Each row of a before or after table is a point. One or more steps were done to the points. Then noise was added and the rows were shuffled. The steps act on columns, c1 being the first. Write out the steps. A step turns or swaps two columns, mirrors them in a line or flattens them onto one, adds a multiple of one to another, or multiplies or shifts one. Angles are multiples of 10 degrees, from the lower column toward the higher: turns from -170 to 170, lines from 10 to 170 but not 90. Use the fewest steps. Two steps may share a column if one is a turn and the other turns, adds or multiplies; they go together, in the order done. Otherwise the lowest column goes first.

Before, 13 rows:
[[ 2.2 -5.4]
 [-1.7 -7.4]
 [ 1.4 -8.0]
 [ 4.6  5.1]
 [ 1.6 -3.5]
 [-1.7  0.4]
 [-1.3  4.1]
 [ 1.0 -0.6]
 [ 1.0 -2.5]
 [-0.2  5.9]
 [ 2.7  1.0]
 [-4.7 -1.0]
 [ 3.3  3.8]]
After:
[[ 0.1  1.6]
 [ 3.9  1.9]
 [-2.6 -1.9]
 [ 4.3 -2.8]
 [-7.5 -2.6]
 [-4.9 -3.0]
 [-1.6  4.1]
 [ 1.7 -2.3]
 [ 5.6  1.6]
 [ 5.7 -3.7]
 [-2.6 -1.8]
 [-7.5  0.3]
 [-0.2 -1.0]]
Steps: turn c1 and c2 by -80 degrees

Before:
[[ 1.0 -2.9 -1.5  0.4]
 [ 0.6  3.5 -7.7  3.8]
 [ 1.2 -0.3 -5.7 -2.5]
 [ 1.1 -5.7  2.8  1.4]
 [ 2.8 -3.4  3.1 -2.1]
 [-5.2  0.1 -4.8 -1.5]
 [-5.8  0.3  5.6  3.1]
 [ 1.5  1.6 -7.1 -8.2]
 [ 5.1 -2.3  3.2  0.4]
 [-1.7  0.2 -1.4 -3.9]
 [ 3.1  7.1  0.2  1.7]
 [-2.7  2.8 -2.2  3.7]
 [ 2.3 -5.6  4.5  1.2]]
After, 13 rows:
[[-2.8  2.2 -7.5  4.0]
 [ 4.1  1.2  2.8 -2.1]
 [ 4.3  3.2  2.9  0.6]
 [ 5.6 -1.9  2.8  1.6]
 [ 3.2 -0.8 -1.6  0.5]
 [ 6.0 -0.9  4.7  1.0]
 [-2.7 -4.4 -4.9 -1.6]
 [-1.2 -1.1 -1.2 -3.8]
 [ 0.7  1.1 -5.7 -2.4]
 [-4.4  6.1  0.2  1.8]
 [-4.0 -0.7 -2.2  3.6]
 [-0.9  2.4 -7.2 -8.4]
 [-3.1 -5.1  5.7  3.2]]
Steps: turn c1 and c2 by 60 degrees

Before, 14 rows:
[[-1.1 -5.6 -4.3  2.9  2.6  7.6  3.2  0.5]
 [-2.2 -2.6 -1.0  2.2  8.9  7.6  3.7  1.7]
 [-2.3 -7.3  5.9 -4.3  2.6  0.3 -2.0  6.4]
 [ 3.4 -2.9  3.0 -7.4  0.1 -0.7  1.0  0.5]
 [-2.2 -1.8  1.7  6.2  0.0  3.6  0.7 -0.4]
 [ 2.6  1.1  4.9 -7.5  0.4  1.7 -0.5 -1.3]
 [-1.9  0.8 -3.6  6.1 -0.8  5.7 -1.9  2.8]
 [ 4.5 -1.7  4.0 -4.1  3.0 -3.7 -6.2 -4.6]
 [ 2.5  1.3 -0.4 -0.8 -3.0 -2.4 -7.1 -4.0]
 [ 6.6 -5.2  5.5 -6.5  3.8 -0.4  4.5  6.4]
 [-1.4 -0.4 -0.9  4.1 -1.9 -0.7 -2.6 -3.7]
 [-0.1  2.9 -3.3 -0.5 -1.7 -2.1 -5.3 -2.8]
 [ 0.9 -0.1  1.8 -5.9  2.7 -4.2  1.2 -1.1]
 [-0.7 -1.3  1.2  3.0  2.9  1.1 -2.5  2.6]]
After:
[[-1.7 -0.2 -0.8  4.1 -1.8 -0.7  3.5 -3.0]
 [-2.3 -7.5  5.8 -4.3  2.7  0.3 -6.6 -0.9]
 [-1.9  1.1 -3.4  6.1 -0.9  5.8 -3.0 -1.1]
 [-0.1  3.0 -3.3 -0.7 -1.7 -1.9  1.8 -5.8]
 [ 4.2 -1.8  4.1 -3.9  3.0 -3.4  3.4 -6.9]
 [-2.3 -2.5 -1.1  2.1  9.0  7.7 -1.2  3.9]
 [ 2.5  1.3 -0.1 -0.8 -3.0 -2.4  2.8 -7.5]
 [ 3.3 -2.9  3.2 -7.7 -0.1 -0.3 -0.4  1.3]
 [-2.3 -1.8  1.6  6.1  0.3  3.7  1.0  0.5]
 [ 1.0 -0.1  1.6 -6.2  2.5 -4.2  1.3  0.9]
 [ 6.3 -5.2  5.2 -6.4  3.9 -0.5 -5.7  5.7]
 [-1.2 -5.4 -4.3  3.0  2.8  7.6 -0.4  3.1]
 [ 2.5  0.8  5.1 -7.2  0.5  1.8  1.0 -0.8]
 [-0.7 -1.3  0.9  3.1  2.7  1.2 -2.8 -1.7]]
Steps: turn c7 and c8 by 80 degrees

Before (14 x 11):
[[ 3.6  6.0 -1.4 -7.0 -0.4 -3.7 -1.1 -3.8 -2.8 -1.2  0.4]
 [ 5.2  2.8 -1.7 -3.2  2.5 -5.5  0.8 -0.5  3.8  7.4 -5.4]
 [-0.8  0.8  2.5  1.5  0.5  1.2  2.8 -5.6 -6.8  1.7  3.0]
 [-6.5  0.1 -1.1 -5.2  1.2 -3.3  3.9 -5.5  3.5 -2.4  0.9]
 [ 0.0  0.0 -6.6 -0.8 -0.8  7.5  0.6 -1.0 -2.7 -0.1 -6.8]
 [-0.1  4.8  4.8 -3.1  4.7 -1.0  2.4  4.7  0.0  6.1 -2.7]
 [-5.8  0.9 -1.2 -5.9 -4.4  2.2 -0.6 -3.6 -3.4 -1.5 -4.5]
 [-1.3  5.4 -4.2 -1.2 -2.7  2.3  0.4 -3.1  0.6  0.0 -2.3]
 [-1.0  1.3  0.8  0.7  0.0 -3.9  5.0 -2.2 -4.0 -3.8 -5.1]
 [-6.4  1.9 -7.6 -2.5  1.5  1.4 -1.1  0.1 -0.7  2.4 -1.8]
 [ 3.2  3.9 -1.8 -1.8 -1.1 -2.6 -7.1  2.2  5.8 -4.7  4.8]
 [ 1.7 -2.8 -3.8 -2.7  7.0 -3.7  4.3 -1.3  2.5 -4.9  3.1]
 [ 4.2  7.1  0.7 -1.8  4.9 -1.2 -4.8 -1.8  1.5  5.0 -5.0]
 [ 5.4 -3.3 -5.3  3.2  6.7 -0.2 -3.9 -2.0 -0.2  0.9  5.8]]
After, 14 rows:
[[  0.2   4.6   4.6  -3.2   4.5  -0.8   2.4   4.6  -5.4   6.2  -2.8]
 [  3.0   3.7  -1.7  -1.8  -1.0  -3.0  -7.2   2.6   0.5  -4.8   4.9]
 [  4.7   6.9   0.3  -1.8   5.0  -1.2  -4.6  -1.4  -3.5   5.2  -5.0]
 [  5.0   3.0  -2.1  -3.4   2.7  -5.2   0.6  -0.9  -1.1   7.4  -5.4]
 [  1.5  -2.8  -3.7  -2.8   7.3  -3.4   4.0  -0.9  -2.4  -5.0   3.0]
 [ -1.4   5.3  -4.3  -1.3  -2.7   2.2   0.4  -2.8  -4.4  -0.5  -2.2]
 [  3.0   6.1  -1.5  -6.8  -0.1  -3.7  -1.0  -3.9  -7.5  -1.2   0.5]
 [ -0.7   0.9   2.6   1.4   0.7   1.3   2.9  -5.9 -12.0   1.6   2.9]
 [ -0.3   0.0  -6.1  -1.1  -0.7   7.7   0.7  -1.1  -7.6   0.1  -6.8]
 [ -6.6  -0.1  -1.1  -5.2   1.1  -3.2   3.4  -5.9  -1.4  -2.4   0.9]
 [ -0.8   1.4   0.8   0.7   0.0  -4.2   5.0  -1.8  -9.0  -4.1  -5.0]
 [  5.6  -3.4  -5.0   3.3   6.5  -0.4  -3.9  -1.7  -5.0   0.8   5.6]
 [ -5.5   0.5  -1.1  -6.0  -4.4   2.1  -0.7  -3.5  -8.3  -1.5  -4.6]
 [ -6.3   2.3  -7.6  -2.5   1.5   1.5  -1.1   0.6  -5.5   2.2  -1.9]]
Steps: shift c9 by -5.0

Before:
[[ -0.5   1.7  -1.0   6.9  -0.7  -3.5  -0.4  -3.2   1.1   1.4   3.7  -1.2
   -2.1  -1.3]
 [  2.9  -1.2  -4.6  -3.5  -0.4  -1.9  -0.4  10.5  -0.3  -2.3  -1.1   3.4
   -3.3   5.3]
 [  0.0  -0.9   7.1   0.4   3.1   0.2   2.3   1.1  10.5   8.2  -0.4   4.1
   -0.6  -3.2]
 [  2.4   2.1  -4.7   2.9  -0.4   4.9  -0.2  -2.3   2.1  -3.3   6.3  -6.4
   -0.3  -0.9]
 [-10.7   1.8  -3.2  -1.0   4.4   3.1  -2.2   2.8  -1.5  -0.1   0.6  -8.0
    0.7  -2.2]
 [  0.1  -7.5  -4.1   4.2  -3.9   3.2   1.1  -1.1  -0.6  12.8  -1.7   1.1
    0.7  -3.7]
 [ -3.5   0.1  -4.9  -4.9  -1.3   1.0   1.7  -2.1  -0.4  -2.0  -4.1  -2.9
    2.2  -1.8]
 [  2.9  -4.4  -1.9  -0.5   1.6   2.2   3.3  -0.6  -0.7   7.8  -2.5   3.1
   -1.9   9.6]
 [ -1.5  -0.6  -3.7  -4.7  -0.8   1.2   1.5  -0.3  -1.8  -2.5  11.8   4.0
   -1.1   5.3]
 [  1.7   0.8   1.6   1.6  -3.7   2.5  -3.3  -1.8  -1.1  -2.4  -0.4  -0.9
    2.1   6.4]
 [  0.6   2.1  -4.5  -2.6   3.2   3.7  -1.9  -0.5  -0.9   0.1  -1.0   4.6
   -0.3  -2.2]
 [ -2.2  -5.4   4.4   0.7  -0.8  -0.4  -1.6  -1.7   9.0   6.2  -1.5   2.0
   -8.1  -2.6]
 [ -3.9   0.9   6.4   2.1  -1.9   5.3   5.9  -1.7  -0.8   3.9  -3.2   2.6
   -2.8   3.5]]
After, 13 rows:
[[ 3.1 -0.3 -2.4 -0.5 -0.4  0.1 -3.0  0.9 -0.6  7.8 -2.2 -2.9 -2.4  9.7]
 [ 4.5  0.4 -5.3 -2.5 -1.3  0.0  0.4 -1.2 -1.0  0.0  0.3 -0.6  2.0 -2.3]
 [-6.5  1.0 -2.6  2.9 -3.8  0.0 -0.3 -2.7  2.1 -3.4  5.0 -2.4  0.1 -0.9]
 [-0.8  0.7  3.9  1.6 -1.3 -0.2  3.0 -1.7 -1.0 -2.4 -1.1 -1.9  2.4  6.5]
 [ 3.5 -3.6 -2.6 -3.5 -3.8  0.0 -3.2  9.7 -0.2 -2.2  0.7 -2.9  1.5  5.5]
 [ 2.4  0.6  5.6  2.1  3.8 -0.1 -4.7 -1.9 -0.9  4.0 -4.3  3.9 -4.6  3.5]
 [-1.2  1.3 -0.2  6.8 -1.3  0.1 -1.8 -3.5  1.1  1.5  0.3  0.7  1.1 -1.3]
 [ 2.0 -0.1  3.5  0.8  2.9 -0.1 -7.0  0.3  9.0  6.3 -1.8  2.2  4.2 -2.5]
 [ 1.0 -0.6  0.4  4.2 -5.6 -0.1  0.2  1.4 -0.4 12.6 -3.8  0.0 -1.2 -3.7]
 [-2.9  0.6 -2.3 -4.8 -4.6  0.1  1.5 -1.8 -0.4 -2.0 -1.6  3.6 -2.2 -1.8]
 [ 3.9 -0.2 -1.8 -4.6 -3.4  0.1 -1.6 -0.1 -1.8 -2.4 14.0  1.6 -1.0  5.3]
 [-8.1 -0.7 -5.4 -1.0  0.3 -0.1  1.5  1.9 -1.5 -0.2  1.2 10.7  1.8 -2.2]
 [ 4.1 -0.5  2.4  0.4  7.3  0.0 -1.3  1.3 10.3  8.1 -0.6  0.0 -1.9 -3.2]]
Steps: turn c1 and c12 by -90 degrees; flatten c2 and c8 onto the line at 110 degrees; turn c3 and c5 by 50 degrees; add -0.5 times c4 to c11; multiply c6 by 0; turn c7 and c13 by -110 degrees

Before, 9 rows:
[[-1.2  0.3  5.1 -2.5 -4.4 -7.0 -3.0  2.1 -3.6 -1.0  3.3 -0.1 -5.1  3.4
  -0.2  0.0 -5.6  0.8 -2.8 -0.2]
 [ 4.0  6.9  3.0  0.8 -0.8  1.3 -2.3  2.5  1.5 -1.2 -4.9  0.0 -6.3  0.7
   2.0  4.7 -0.9  8.0  6.6  1.1]
 [-1.3 -2.5 -4.3 -3.0  4.0 -7.0  0.9  0.0  2.8 -2.0 -4.1 -4.2  0.6 -0.2
   1.3 -4.6 -1.8  6.3  4.0 -3.1]
 [-2.2 -2.6  2.9 -5.4 -5.1  0.3 -2.2  1.1 -1.2  4.0  3.6  1.4  1.6  2.0
   0.8 -1.1  3.4 -2.5  7.4 -3.9]
 [ 5.3 -4.3  1.2 -6.1  3.7 -5.9  5.2  3.7  5.6  1.2 -4.1  2.3  0.1  1.8
   5.6  4.1 -5.1 -3.5 -0.1 -3.5]
 [-3.3 -3.8  0.4  2.7  4.2  2.7 -6.0 -1.3 -0.1 -2.1 -3.2 -2.3  2.2 -3.0
  -0.8 -0.4  3.7  0.0 -3.5  6.2]
 [-1.1 -3.6  1.8 -1.3  0.6  3.4 -5.9  5.4  1.8  1.2 -1.3 -5.7 -3.7 -5.2
  -1.5 -2.3 -4.0  0.9 -1.5  4.7]
 [-3.9 -1.2 -5.1  1.8 -0.9  1.0  3.5 -1.5  6.8  9.1  0.9 -8.1  4.6  5.1
  -0.3  2.7  4.5 -1.6 -0.5  1.8]
 [-1.6  5.3  6.4 -9.0 -4.5 -4.0  3.8  5.3 -3.1  1.1  4.6  0.1  5.9 -0.1
  -1.4  3.1  2.6 -1.3 -0.7  0.2]]
After (9 x 20):
[[-1.4 -3.5  2.1 -1.0  0.2  0.4 -6.1  5.0  1.6  1.4 -1.4 -5.6 -3.6 -4.7
  -1.2 -2.0 -3.4  0.8 -1.3  5.9]
 [-1.6  5.6  6.6 -8.9 -4.5 -3.7  3.9  5.0 -2.8  1.2  4.3  0.7  6.3 -0.1
  -1.5  2.9  2.8 -1.6 -0.8 -1.8]
 [-4.2 -1.0 -5.3  1.8 -0.6  0.3  3.7 -1.2  6.8  8.9  0.7 -8.3  5.2  5.0
  -0.7  3.1  4.9 -1.7 -0.3  2.1]
 [-3.6 -3.3  0.5  2.7  4.3 -0.7 -6.2 -1.6  0.0 -2.1 -2.9 -1.8  2.2 -2.9
  -1.1 -0.3  3.2  0.1 -3.7  6.7]
 [ 4.2  6.9  3.5  0.8 -0.6  0.4 -2.0  2.9  1.3 -1.1 -5.1  0.2 -6.1  1.1
   2.1  4.9 -0.5  8.1  6.8  1.7]
 [ 5.5 -4.3  1.1 -6.1  3.5 -3.5  4.8  4.0  5.5  1.1 -4.4  2.6  0.6  1.9
   5.6  3.9 -5.4 -3.6  0.0 -6.1]
 [-1.5 -0.1  5.0 -2.6 -4.2 -6.0 -2.7  2.2 -3.3 -1.5  3.3 -0.2 -5.3  3.7
  -0.2  0.1 -5.8  0.8 -2.6 -4.1]
 [-2.3 -2.9  3.1 -5.7 -4.6  2.2 -2.4  1.3 -1.1  4.4  3.3  1.2  1.7  2.0
   1.3 -0.7  3.7 -2.7  7.7 -3.0]
 [-1.5 -2.3 -4.6 -2.8  4.0 -4.5  0.7  0.2  2.8 -1.9 -3.9 -4.1  0.4  0.2
   1.0 -4.8 -1.7  6.7  3.9 -6.5]]
Steps: turn c6 and c20 by 30 degrees

Before:
[[-4.8 -0.6  3.1 -2.9  3.9 -2.5  1.3 -5.9 -0.8  5.2 -2.2 -4.2 -1.7 -5.0
  -6.0 -0.9  4.7  0.3  0.8 -0.6 -5.1 -1.4  1.1  3.8 -4.0 -2.6 -0.7 -6.3
   1.3 -8.9 -1.2 -1.7]
 [ 3.9  0.2 -3.6  3.2  0.7  1.8  1.6 -1.7 -2.5  3.2  3.0  4.1  6.4  0.7
  -5.2  2.9 -2.8  4.1  0.1 -0.2  0.4  7.6  2.7  6.9 -1.5 -3.3 -1.6 -4.3
  -6.5 -7.1 -1.5 -7.6]
 [-3.3 -4.9  0.5 -0.9 -0.8 -2.8 -0.1  2.2 -3.5  1.4 -0.7  3.2  3.5 -1.0
  -9.9 -5.6  1.3  4.5 -5.3 -0.2  4.4  1.7 -1.4 -3.5  4.3  4.9 -3.4 -4.1
   1.3  0.7  1.7 -1.8]
 [ 6.3 -4.0 -3.0  6.6 -4.2 -1.4  4.1 -2.9  0.2  0.3  5.3  1.0  2.6  0.6
   2.0 -4.4  0.0  4.0  3.8 -3.3  1.8 -4.7  5.0 -3.4 -2.1  2.9 -5.8 -3.0
   1.0  0.7 -3.1 -0.3]
 [-3.2 -2.5 -7.3 -2.9  0.9 -3.3  2.7  3.9  4.0  1.1 -0.5  4.2 -0.7 -1.1
  -1.6 -5.6 -3.9  0.6  4.5 -6.2  1.7 -5.9  2.1  2.0 -1.3  2.7  0.7 -1.4
   0.6 -3.1  0.6  8.2]
 [-2.7 -0.3 -0.9 -4.5 -1.9  1.6  3.4 -2.5 -0.5 -3.8  1.5 -0.2 -2.3 -1.8
  -2.1 -0.9 -2.4 -2.1  1.9  4.3 -6.0  3.0  6.6 -5.1 -2.5  0.7  1.2 -1.6
  -0.9 -1.4 -2.6  2.0]
 [ 5.8 -2.6  3.5  0.2  1.6 -3.2  2.8 -0.9  3.8 -1.4  2.4 -5.3  0.8  4.1
  -0.7  3.0  3.8  8.0 -3.3 -2.4  4.0  1.0  1.1 -0.9 -2.6  0.7 -1.5 -6.8
   1.3 -2.3 -0.7 -2.0]
 [ 1.3 -5.0 -5.3  0.7 -7.3 -3.6  0.2  3.3 -1.7  1.1 -1.1 -2.2  4.5  6.2
  -0.5 -6.4  0.1 -0.7  1.2  0.5  4.9  4.3  4.4 -5.0  5.8 -1.1  1.8 -4.8
  -1.2 -3.9 -4.7 -2.7]
 [-1.3 -2.8 -0.8  2.2  3.1 -5.8 -6.7  0.1  5.8  5.9 -5.5  2.4 -1.4 -4.0
   3.9 -2.4  7.8  3.3  2.1 -3.2 -7.3 -0.8  3.4  2.0  6.9  0.1  1.9 -0.5
   0.6 -6.5 -0.2 -0.5]
 [ 8.1 -2.1 -0.6  4.8 -3.8  4.0 -0.3  0.2  1.2 -2.6  1.5  0.4 -0.9 -3.7
   3.6  0.7 -4.2 -4.3  0.3 -0.6  1.3 -1.7  0.1 -1.6  2.6 -1.9  0.1 -1.2
   4.2 -3.0  5.7  2.6]
 [-5.9 -2.6  0.7 -5.1  0.9 -2.4 -2.2 -6.4 -2.1 -0.1  1.0  2.9 -1.1 -0.7
   5.3 -6.8 -4.3  3.0  1.0 -5.8 -2.5  4.1  4.1  1.5  4.0 -1.2 -2.1  1.2
   3.8 -2.2 -3.3 -3.7]
 [-1.1  0.9 -5.4 -8.5  6.3 -2.4 -2.2 -5.5 -3.6  0.1 -2.1  3.2  2.3  3.9
  -2.8  6.8  3.7 -2.7  5.8  1.5 -4.6  2.9  5.2  2.1 -4.4  1.2  7.2 -5.6
  -4.6 -5.7  1.9 -2.9]]
After (12 x 32):
[[ -1.2   0.9  -5.4  -8.5   6.5  -2.7  -2.2  -5.8  -3.7   0.1  -2.0   3.4
    2.1   4.0  -2.9   6.9   2.9  -2.8   5.9   1.3  -4.6   1.9   5.7   4.0
    5.4   1.2   7.2  -5.5  -4.5  -5.8   1.9  -3.6]
 [ -3.2  -4.8   0.3  -0.9  -1.0  -2.8  -0.2   2.4  -3.4   1.3  -0.6   3.2
    3.2  -1.2  -9.6  -5.5  -4.2   4.7  -5.0  -0.4   4.3   1.1  -1.8  -7.1
   -0.3   5.0  -3.1  -4.2   1.2   0.6   1.7  -2.3]
 [  5.6  -2.4   3.6   0.6   1.5  -3.1   3.1  -0.7   3.9  -1.4   2.2  -5.2
    0.8   4.2  -0.5   3.3   1.1   8.1  -3.2  -2.4   3.7   1.2   1.5  -2.0
    4.3   0.8  -1.5  -6.7   1.6  -2.4  -0.6  -1.9]
 [ -6.2  -2.7   0.7  -5.1   0.9  -2.3  -1.9  -6.6  -2.0   0.2   0.9   3.0
   -1.1  -0.7   5.4  -6.8  -2.3   3.0   1.0  -5.8  -2.7   2.7   4.3   2.9
   -5.6  -1.1  -2.0   1.1   3.8  -2.5  -3.5  -4.5]
 [ -2.9  -0.1  -0.7  -4.7  -1.5   1.6   3.3  -2.5  -0.8  -3.5   1.3  -0.1
   -2.2  -2.1  -2.1  -1.0   3.2  -2.2   1.9   4.3  -5.9  -0.1   6.7 -10.1
   -1.6   0.7   1.2  -1.6  -1.0  -1.4  -2.7   0.4]
 [  1.4  -5.2  -5.1   0.6  -7.5  -3.7   0.2   3.1  -1.7   1.1  -1.1  -2.2
    4.4   6.3  -0.7  -6.3  -5.5  -0.7   1.1   0.7   4.9   2.2   4.3 -10.1
   -2.1  -1.4   1.9  -5.0  -1.0  -3.7  -5.0  -3.7]
 [  3.6   0.1  -3.5   3.5   0.6   1.7   1.7  -1.8  -2.2   2.9   2.8   4.1
    6.2   0.7  -5.1   2.9   2.5   4.3   0.3  -0.1   0.4   4.8   2.7  13.9
   -2.1  -3.4  -1.5  -4.2  -6.1  -7.0  -1.3  -8.9]
 [  8.2  -2.0  -0.6   5.0  -3.6   4.0  -0.4   0.4   1.3  -2.6   1.4   0.6
   -0.6  -3.7   3.3   0.6  -1.1  -3.9   0.4  -0.8   1.7  -1.7   0.1  -3.3
   -5.0  -1.7   0.0  -1.2   4.4  -2.9   5.6   2.7]
 [ -1.1  -2.9  -0.8   2.1   3.3  -6.0  -6.7  -0.1   5.8   5.9  -5.5   2.6
   -1.4  -4.2   3.7  -2.6  -9.3   3.0   2.2  -3.3  -7.2  -0.2   3.7   4.0
    5.0   0.2   2.0  -0.4   0.4  -6.4   0.2   0.0]
 [ -3.4  -2.5  -7.3  -2.6   0.6  -3.6   2.7   3.7   4.1   1.0  -0.5   3.8
   -0.5  -1.2  -1.3  -5.9   2.6   0.7   4.9  -6.1   1.6  -4.8   2.4   3.9
   -3.4   2.6   0.6  -1.2   0.4  -3.2   0.6   8.7]
 [ -4.6  -0.9   3.0  -2.9   3.6  -2.4   1.1  -5.6  -0.5   5.2  -2.3  -4.1
   -1.6  -4.8  -5.7  -1.0   2.3   0.2   0.6  -0.6  -5.1   0.4   1.3   7.6
    5.7  -2.7  -0.7  -6.1   1.1  -8.5  -1.0  -0.5]
 [  6.2  -4.1  -3.0   6.8  -4.1  -1.4   4.1  -2.8   0.3   0.3   5.5   0.9
    2.4   0.5   1.9  -4.4   1.9   4.0   3.5  -3.4   1.8  -0.9   4.9  -6.7
    0.6   3.0  -5.6  -3.0   0.7   0.5  -3.2   1.7]]
Steps: turn c17 and c25 by 110 degrees; flatten c22 and c32 onto the line at 120 degrees; multiply c24 by 2
